Each row of a before or after table is a point. One or more steps were done to the points. Then noise was added and the rows were shuffled. The steps act on columns, c1 being the first. Name the steps. A step turns or swaps two columns, mirrors them in a line or flattens them onto one, adds a multiple of one to another, or multiplies or shifts one. Angles are multiples of 10 degrees, from the lower column toward the higher: turns from -170 to 170, lines from 10 to 170 but not 90. Use the fewest steps. Two steps may share a column if one is a turn and the other turns, adds or multiplies; they go together, in the order done. Otherwise the lowest column goes first.

Before (13 x 2):
[[-48 -46]
 [ 26 -19]
 [-22 -40]
 [-23 -29]
 [-18 -20]
 [  6  22]
 [ 21   6]
 [ 15  26]
 [ 15  -2]
 [-26  10]
 [ -6  24]
 [ 34 -26]
 [ 34 -12]]
After (13 x 2):
[[ 11   7]
 [-33 -38]
 [-28 -27]
 [-35  14]
 [  4  -2]
 [ 17 -25]
 [  6  34]
 [ -4  28]
 [ 24 -15]
 [-17  29]
 [-32 -52]
 [-59 -60]
 [ 25 -36]]
Steps: shift c1 by -10; multiply c2 by 1.3

Before:
[[-15 -24  -1 -17  36   7  14  -7]
 [ 18 -48  -9   1 -20 -24 -11  26]
 [ -6  -7  24 -22  27  -5   1  13]
 [-26  -8  13   6  -4 -17  10   4]
 [ 11  15   2 -12  35 -14  14 -11]
 [-14 -23   9  11   9  20   7  21]
 [ 17 -23  23   1   1  19  13  16]
 [ 18 -25   7  -5 -14   3  16  35]
 [  3   2 -30 -16  13 -18   4  23]
 [  5   2  10  12  18   2  11 -12]
 [ -7  -6  15 -21 -14 -12  13  -6]
 [  6  29 -28 -60  12 -18 -30   6]]
After (12 x 8):
[[ 18 -16 -11 -22  33 -14  20   4]
 [ -9  18   2 -11  28 -14  35   3]
 [ 18 -29  -5  15  22  10  22  -4]
 [-10 -42 -19  -6   8  -1  35   6]
 [-26  12  20 -59   6  -3  -9  27]
 [-26 -49   0   1   7 -15  12 -21]
 [  8   0  -1 -21 -15 -19  30  -7]
 [-26 -16  26 -14  19  -4  26  14]
 [ 22  -9  14   6  -3 -23  29  -4]
 [  5 -27 -37  -3  13   5  33  -6]
 [ 12 -10   8 -17  42   7  33 -26]
 [  0  10  -9  12  13  -3  29  -6]]
Steps: turn c3 and c6 by -30 degrees; turn c1 and c3 by -140 degrees; turn c2 and c8 by 50 degrees; add -0.5 times c2 to c5; shift c7 by 20

Before, 11 rows:
[[  7   7   7 -18   7  -8  -8  17   5  18  -8  18]
 [ -1   0   8  -7   6   0  19   1 -11  16 -11   9]
 [  6  -5 -14   8  11  -8   6  11   0  -1  -2  14]
 [ -3  -2   2   4  -9  -2   3  -6 -11   3  11  22]
 [  1  11   8  -9  11  20  25   6  16  23  12   2]
 [  8  -7   3   5   7  -7   0  -7  -9   2  -7  -9]
 [-15 -16   6 -14  -3  15   3   5 -14  -4  13  17]
 [  5  12 -13   5   3  -8   5  -3  -7   7   4  -9]
 [-18  -8 -16  -9   1 -11  -6  -9   6   0  -8   4]
 [ -8  -8  -3   8  -9  17  16   8  -3   1   3  10]
 [-11   5   0 -15   5  17   3  -5  -1  16  -7  22]]
After:
[[  0   4   7 -11   8  -2   7   1  -7 -19  -6  -9]
 [ -2   5  -9 -11   2 -10   1  -7   3   1  11 -22]
 [ 11 -10   6  -9   4  -2  -1  -6   5  -5  -6   6]
 [-16  -5  -9  -3  -3  24   6   8   8  -1   4 -12]
 [ -8  -6   2   6 -16 -60  -2  -9  -9  -3  -9  -7]
 [ 11  13   7   5   7  -7  -4  17 -18 -20  -1 -14]
 [-22  -9  -3 -14   7   6   1   5 -14   9  10 -21]
 [-13  11  11  16   8  47  10   6  -8 -19  19   3]
 [ 10   8   4  -6 -12 -10   2  -3   5  -6   6  12]
 [ 11   0  12   0 -13  -8   2  11   9   1  -2 -16]
 [-19  13   5  -1  -1  19   1  -5 -16 -18  -1 -17]]
Steps: turn c1 and c6 by 40 degrees; multiply c6 by 3; mirror c2 and c12 in the line at 10 degrees; swap c3 and c5; swap c4 and c9; multiply c7 by 0.4; mirror c10 and c11 in the line at 80 degrees

Before:
[[ -2 -11  13 -26   7  15   6 -25  30 -13 -22  -5   3   3 -46  17 -16  -7
   13  12]
 [ -7   6 -23  34  14 -10  35  17   7  -9 -31   8  29 -22   5  -3  31   6
   -6  -6]
 [  9 -25  17 -42  12   9 -32  -1  36 -21 -17  14  -2   4   1  33  16 -23
   28  -7]
 [-19  -1  -6  48 -33 -17   5  -4 -13 -19 -12 -14  23 -26   2  -6  16  12
    7 -30]
 [ 37   9  14 -22  25  23 -23  15 -11  36   7  17 -18 -10   2   7 -31  -8
   31 -38]
 [-22  45  -8  30  -1  -9 -16   1 -13  -8 -12  16  32 -12  14  -3  13  17
    7   8]
 [-27  21  31  36   6  -3  27  -6 -22 -13 -29   4  13 -24  26  18  15   7
    0 -13]
 [-13 -32   3 -20  24  -2 -20 -23  50 -17 -25  26 -44  19  -9  17  -3  12
  -10  -3]
 [ 14 -27   7 -34   8   7  -9   5  40 -25   7  18   7 -13   3  48 -47   4
   10   4]
 [-14 -43   9 -30  34  25 -18   4  21 -22  12  41 -25  25 -32  24 -26 -31
   25  -6]
 [-25  23   0  24 -18   8  14  23   5   4 -17 -19  14   7  32  -6   2  -9
   -4  -8]
 [-12  46  11  55 -40 -12  24  15  -2  -4 -21  28   7 -23  -4  -6  32 -12
  -22 -15]
 [ 25  -2  39 -10   4  43  -9  25  -2  14   3  34  16  26  -9   1 -10  23
   16 -39]]
After, 13 rows:
[[ -6 -18 -17  33   8  15  -4 -15  30  11 -18  -5  -4   4 -46  17 -15  -8
   13 -10]
 [-55   0 -23 -19   4  43  -6 -19  -2 -53   5  34 -15  25 -10   1 -11  23
   17  -3]
 [  2 -39  -2  29  23  -3  23 -11  49   1 -14  25  44  18  -8  16  -4  11
  -10 -17]
 [ 31  36  -6 -34 -39 -13 -14  46  -1 -15 -35  28  -7 -23  -5  -7  31 -11
  -22 -10]
 [ 24  16   3 -30 -17   8   0  13   6 -10 -24 -19 -14   8  31  -5   2  -9
   -4   2]
 [-14 -37  -6   6  34  26  23 -29  21   0  26  42  25  25 -32  24 -26 -31
   26 -23]
 [ 39  10 -24  -6   7  -4 -10  36 -22 -17 -33   3 -13 -23  27  17  16   7
    0 -20]
 [ 18  38   4 -11  -1  -8  25  28 -13  13 -26  17 -31 -13  13  -3  12  17
    8  -4]
 [ 31  -4  24 -27  14 -10 -26  26   8   6 -32   7 -30 -21   5  -3  31   6
   -5  -9]
 [ 32  -5  16 -12 -33 -16   4  46 -12 -18 -12 -13 -24 -28   2  -5  17  13
    6 -27]
 [-62  10   1  -7  24  23   2 -26 -12 -50   4  17  18 -11   3   7 -32  -8
   29  20]
 [-30 -30 -15  15  13   9  23 -39  36  -5  -8  15   2   3   0  32  17 -22
   28 -23]
 [-22 -23  -9   7   8   8   2 -34  40  10  17  17  -6 -12   4  47 -47   5
    9 -23]]
Steps: turn c1 and c7 by -150 degrees; add -0.7 times c6 to c1; turn c2 and c11 by -20 degrees; turn c3 and c20 by 160 degrees; turn c10 and c20 by 110 degrees; turn c4 and c8 by 110 degrees; multiply c13 by -1

Before:
[[ 17  -3   5 -12   4   9 -32  20  -9  14  14  12  -6  -7  14  10  -7   9
    2  -3   5  -1 -13  -4  16 -12  18 -12   6  36   5  13  -2   3  -7 -11
  -39  12   5 -17  -5   2   4 -11   3 -49  22  31]
 [  2  -5  22  -3  11 -30   5   7  60   3  10  10   5   3   5 -10 -22  13
    1  -7  12   9   4  20 -16  -4 -21   2  11  -4  13  11 -10 -22  23   7
  -12 -26  -5   4  -2 -13  -8 -14  12   6 -10   0]
 [  1   7   0 -13  -1  12   9  19  27   6  17  12 -11   3   9  -4  15  28
  -14 -13   3  11 -11  -4 -20  -5  11   8   6  11  16  13 -10 -20 -20   0
   14  12   4   3 -10  -3  -9 -21  10   9  20 -13]
 [  8   1  20 -10   8 -11  -6 -25   1   0   5  -4   5  -6   7  15 -12   2
  -15  -9  -4  -1   6  -3 -15   0  12   1   9   2   8 -41  -6 -14 -17 -13
   15 -28   6  -3   6  -3  -7 -16  -1   8  12  10]
 [  1   3  -3 -13   9  10  10  12 -10 -15  -1   3  -3   0  -3   9 -22  -3
   10  28  -5   0  -3   4  -3  -4  14   0 -18  -4   5 -23   1   1   3  10
   16  -8  -3 -13  31 -12  -6  -3   4   8  16   8]
 [ -1   1   1  12  11 -39  -4  10  -2   5  -4  11 -16   3   8 -10 -13  13
   29  -1  -6   0   3   6  -7  34  10   6   5  57 -46  11   5 -20  19   5
   11   9 -12  -6  -9  13   5   4  10   0  16  -3]
 [  1   7   6 -15 -38   4   0  18   9   3  17   1  -1 -18  -9 -14   4  15
  -10   1   7   2 -25   1 -18 -10   1   9   1   6  -6   5  -2  -5 -10 -10
   -3  -8 -27  -6   6 -11   3   5   9   4  11 -13]
 [ -1  -2  -3 -13  10   8   3  -5  -8  -2   4  -2   1  -4  -9 -15  32  -6
    1  29  -7  -4 -15  -5  23  -9  11   1  -4 -10   8  11   5 -25  10  15
   -2   8   2 -10  29  -3  -6 -21   1   4 -23  -2]
 [ 20  -2  -4  -8  10   7 -13  -2  11   8  16   8   7  -2   2  39 -20  -4
   29   1  19  10   8   3   3   0 -13  11   5   8  -1 -12  -3 -16 -21 -17
   -5 -12   6   2  -5  -9   0  -9  -8   1  18  14]
 [  5  -2  -4 -14  -4   4   8  -7  -3  -8  14  13  -5   4 -18 -12 -14  -3
  -10  -7   1   5   3  -5 -17   9  -2   5  10 -11  -2 -16   3 -11 -11  15
   19  14   1  -2  -1   0   9  18 -34 -16  20  -8]
 [  8   4  -2   2   9  -8   8  14  -2  11  -3  -4 -15 -16   8  -9   5   3
  -14 -14  -5  -1   9  26 -14  26  16 -14   1  -6   1  -2   2   8   7  12
   16   3  -1   0  -9   1   8  -6   0   4  17  -2]
 [ 10  10  -4   8   3   7   5  18 -11  14   5 -12 -22   2 -22 -16   0  25
  -12  16  33  12 -32  -5 -17  -5   5  10   8  23  -2 -18   1 -24 -24  -7
    5  12 -12 -20  31   0  -2  -1   3 -20  -5   0]
 [  1  -4  21 -10  -2   1  -7  14  -7 -51  13  10 -11   2 -12 -13  -8  20
    9   6  -7  -3  -7   4 -17  -7  17  -9   6   9   9   7   0 -16   0   8
   17   9   5  -5   7   9   3 -20  12  -1  23  -9]
 [ -1  12  -3 -15   8 -49  -9  11  -5  13  11  12   7  -6   7 -16  39  -4
    3  -8   0   8 -11  15  -5 -12  17  -9  11  11  13  13  -5 -25 -21   6
   19   1  -5   2  -8 -13  -8 -10  11 -18  13  24]]
After:
[[ -6  -3  -1 -14  -4   1   8  -7  10   8 -13  14  -1   3 -18 -12 -14  -3
  -11  -7   3   4   2  -6  17   8  -2   4   9 -11  -2 -16   3 -12 -12 -14
   19  14   1  -2   0   1  -9  18 -34 -17  20  -9]
 [-10   9  22  -4  12 -30   6   7  48   9   3  10   1   3   5  -9 -21  13
    1  -6  12   8   5  20  13  -4 -21   2  12  -3  12  11 -11 -21 -11  21
  -13 -25  -4   5  -1 -13   3 -14  12   6 -10   0]
 [-10   3  18 -12   8 -11  -5 -26 -11   9   6  -5   0  -6   7  15 -11   1
  -14  -8  -3  -2   6  -4  10   1  12   1   9   1   8 -40  -5 -15  16 -13
   15 -28   5  -2   5  -3   6 -15  -2   7  12  10]
 [-20  -8   7   0   3   7   5  18 -13 -13  -6 -12   0   3 -21 -17   1  26
  -12  15  34  12 -31  -6   5  -6   4  10   8  22  -1 -20   2 -24   9 -22
    7  12 -12 -20  31   0   7  -1   3 -20  -5  -1]
 [ -5  -7  14 -12 -39   4   0  18  14   3 -13   1  -1 -18 -10 -14   3  16
  -10   0   6   1 -25   3  19  -9   2  10   1   6  -5   5  -2  -6  11  -8
   -1  -9 -27  -6   6 -12   1   4   9   4  10 -14]
 [  4  -7   9 -13   7 -49  -9  11 -17 -10 -12  13   0  -6   8 -16  38  -5
    3  -7   0   9 -11  15  10 -11  16  -9  11  11  13  13  -3 -26  -2 -22
   19   2  -4   2  -7 -12  14 -10  11 -18  13  25]
 [-10  -3   1  10  11 -40  -4  10   6  -4   4  11   1   3   8 -11 -12  14
   29   0  -5   0   3   6   1  35  10   6   6  58 -46  12   6 -19  -9  18
   11   9 -13  -5  -9  13  -4   5   9  -1  16  -2]
 [-14  -7   3  -3   9  -7   8  13  10 -12   2  -4   0 -16   8  -8   5   3
  -14 -14  -5  -1  10  26   7  26  16 -15   1  -6   2  -2   2   8 -13   5
   17   3  -2  -1  -9   1  -5  -6   0   3  17  -2]
 [  6   0  16 -20   4   9 -31  19  -3  -7 -10  13   0  -7  13  11  -6   9
    2  -3   4  -1 -14  -4 -15 -13  17 -12   5  36   5  13  -2   4  12  -4
  -39  12   6 -17  -4   3  -6 -11   2 -48  22  31]
 [ 21   5  -3 -10  10   7   4  -5 -17   1  -7  -1   0  -4 -10 -16  31  -5
    1  29  -7  -5 -16  -6 -11 -10  10   1  -4 -10   9  12   5 -26 -16   8
   -2   7   2 -10  30  -2   4 -21   0   4 -23  -2]
 [ -6   3  -4  -9  -3   2  -6  14  -2  56   0   9  -1   2 -13 -13  -9  21
   10   7  -7  -4  -7   4  16  -7  18  -9   6   8   9   7  -1 -16  -8  -2
   17   8   6  -5   6   8  -5 -21  12  -1  23  -9]
 [ -7  -2  10 -10  -1  12   9  19  13  -1 -16  13   0   4   9  -4  15  28
  -15 -13   2  10 -11  -3  21  -5  12   7   6  12  16  13 -10 -21   3 -20
   13  13   4   4 -11  -3  11 -21  10   9  21 -13]
 [  3   0 -10 -11   9  11  10  12 -19  13  -1   3  -1   0  -2   9 -22  -3
   10  28  -5   0  -2   4   6  -3  14   0 -19  -4   5 -23   1   1  -9   1
   16  -7  -4 -13  29 -11   7  -3   4   9  15   9]
 [ -7   3   8 -19  11   8 -14  -2  12  -5 -17   8   0  -2   2  39 -19  -4
   30   1  19  11   8   4  -9   0 -13  11   5   8  -1 -11  -3 -16  21 -16
   -5 -12   7   2  -5  -9  -1  -9  -8   2  18  13]]
Steps: turn c1 and c4 by -40 degrees; turn c1 and c25 by -140 degrees; add 1.5 times c43 to c9; turn c2 and c43 by 150 degrees; turn c3 and c11 by 150 degrees; turn c3 and c10 by -150 degrees; multiply c13 by 0; turn c35 and c36 by 100 degrees
